Each row is a point. Examples show where two turns around zero, p and q, send a point. Write where each new point lands after one turn and then the other. Backwards means that the second turn is done in reverse. Each puzzle has new turns, and all numbers are rounded.

Turn p:
[-.40 .38 .44] => [-.43 .29 .48]
[.21 -.42 -.09] => [.32 -.34 -.10]
[.28 .02 -.04] => [.25 .10 -.09]
[-.09 .06 .01] => [-.10 .03 .02]
[-.01 -.03 -.33] => [-.05 -.08 -.32]
Turn q:
[-.25 .13 -.39] => [-.15 .04 -.46]
[.31 .02 .33] => [.24 .08 .37]
[.39 .03 .35] => [.32 .08 .41]
[-.33 -.01 -.06] => [-.31 .01 -.13]
[-.11 -.18 -.24] => [-.09 -.23 -.20]
Where do these land?
q, then p: [-.15 -.36 .03] => [-.07 -.35 .15]
q, then p: [-.23 -.18 .11] => [-.20 -.18 .16]
q, then p backwards: [.22 -.15 -.21] => [.16 -.28 -.10]
p, then q: [-.13 .65 -.09] => [-.23 .54 -.33]
q, then p: [.29 .04 .16] => [.25 .16 .15]

Turn p:
[-.24 -.11 -.26 -.14] => [-.33 -.01 -.15 -.17]
[-.17 .27 .17 .52] => [.04 .17 -.08 .60]
[.03 .17 -.51 .32] => [-.01 -.16 -.58 .17]
[-.01 .06 -.11 -.21] => [-.02 .08 -.08 -.22]
[.23 -.37 .00 -.08] => [.03 -.36 .19 -.17]
[.06 .04 .16 -.42] => [.09 .19 .20 -.35]
[.11 -.07 .55 .01] => [.20 .07 .51 .14]
Turn q:
[.20 .21 .07 -.47] => [.32 .40 .03 -.22]
[-.07 .16 -.14 -.16] => [-.03 .14 -.15 -.18]
[.33 .29 -.16 .28] => [.13 .08 -.39 .35]
[-.26 -.58 .04 .26] => [-.21 -.58 .30 .01]
[-.19 -.08 .19 .09] => [-.20 -.04 .21 .05]
Where do these land?
q, then p: [-.11 .22 -.24 .13] => [-.22 .01 -.29 -.05]
q, then p backwards: [-.17 .32 .09 .00] => [-.33 .15 .00 -.08]
q, then p: [-.11 .30 -.42 -.15] => [-.13 .09 -.39 -.35]
p, then q backwards: [.53 -.53 .27 -.30] => [-.03 -.77 .11 -.35]
q, then p: [.08 -.24 .13 -.02] => [.10 -.10 .24 .04]
q, then p backwards: [-.30 .03 -.13 -.02] => [-.17 -.13 -.19 -.16]
q, then p backwards: [.08 -.10 .29 .37] => [-.09 -.15 .24 .39]
